Rows are points. To make a cloud, some directions were put in groups of two or more. Within a group, all points are equally far from the middle, so they leave a hole (a ring in 2 directions, a hollow ball in 3). The other directions are filled evenly. Then the cloud was stretched, turned, moved and blurred a little. Count the holes, and give their numbers of directions, smallest first.

Cloud (13 x 2):
[[-0.03  0.37]
 [-0.50 -0.20]
 [ 0.08  0.37]
 [ 0.34  0.09]
 [-0.52 -0.07]
 [-0.37 -0.33]
 [ 0.33  0.03]
 [-0.07  0.36]
 [-0.44  0.13]
 [ 0.29 -0.09]
 [ 0.07  0.36]
 [ 0.19 -0.22]
 [-0.39 -0.32]]
Holes: 1 (2)

Cloud:
[[-0.05  0.06 -0.44]
 [ 0.25 -0.34 -0.02]
 [ 0.25 -0.35 -0.07]
 [-0.32  0.20  0.42]
 [-0.38 -0.49 -0.05]
 [-0.40 -0.08  0.25]
 [-0.27 -0.55 -0.07]
 [ 0.11  0.06 -0.36]
 [-0.35  0.04 -0.37]
 [ 0.16  0.27 -0.07]
 [-0.39  0.11 -0.08]
 [-0.04 -0.19  0.52]
 [-0.28  0.12  0.56]
 [-0.31  0.11  0.51]
 [-0.45  0.01 -0.22]
 [-0.15  0.18 -0.25]
 [ 0.13 -0.50 -0.19]
 [-0.20  0.02  0.63]
 [-0.21 -0.26  0.34]
 [ 0.38 -0.12  0.38]
 [ 0.28  0.03 -0.21]]
Holes: 1 (2)

Cloud, 21 rows:
[[ 0.50 -0.12 -0.50]
 [-0.48 -0.32  0.20]
 [ 0.32  0.22  0.21]
 [ 0.66 -0.28  0.05]
 [-0.14 -0.03 -0.04]
 [ 0.26  0.05 -0.32]
 [ 0.10  0.02 -0.01]
 [ 0.42  0.25  0.25]
 [ 0.62 -0.18 -0.05]
 [-0.10 -0.46  0.05]
 [ 0.09 -0.08  0.08]
 [-0.02 -0.57 -0.09]
 [ 0.40 -0.16  0.00]
 [-0.33  0.02 -0.23]
 [ 0.51 -0.01  0.28]
 [ 0.25 -0.62  0.04]
 [ 0.11 -0.09 -0.08]
 [-0.29 -0.30 -0.02]
 [-0.12 -0.09  0.29]
 [-0.22 -0.04 -0.47]
 [-0.07 -0.75 -0.14]]
Holes: 0

Cloud:
[[-0.16 -0.35 -0.20  0.25]
 [ 0.04 -0.06  0.54  0.12]
 [ 0.22  0.22  0.35 -0.28]
 [ 0.55  0.12  0.02 -0.52]
 [ 0.21 -0.11 -0.39  0.16]
 [-0.06 -0.21 -0.27 -0.35]
 [-0.14  0.31  0.14  0.07]
 [-0.02  0.17 -0.12  0.35]
 [ 0.17  0.46 -0.42  0.17]
 [ 0.47  0.61 -0.08  0.13]
 [-0.10  0.09 -0.40  0.02]
 [ 0.44  0.29  0.26 -0.29]
 [ 0.61  0.28  0.09 -0.03]
 [-0.06 -0.57  0.09 -0.36]
 [ 0.10  0.29  0.33  0.02]
 [ 0.27 -0.12 -0.15 -0.57]
 [ 0.19  0.53  0.00  0.15]
 [ 0.46  0.02  0.32  0.06]
 [-0.12  0.24 -0.18  0.20]
 [ 0.14  0.65  0.00  0.02]
 [ 0.22 -0.51 -0.20  0.20]
 [ 0.26 -0.42  0.01 -0.38]
 [ 0.35 -0.32  0.03  0.43]
 [ 0.08  0.24 -0.60 -0.15]
 [-0.28  0.23  0.00  0.01]
 [ 0.10 -0.43  0.11 -0.44]
 [-0.14  0.25  0.12 -0.44]
 [-0.22  0.18 -0.18  0.10]
 [ 0.39  0.05  0.06 -0.57]
 [ 0.06  0.55 -0.46  0.06]]
Holes: 1 (3)
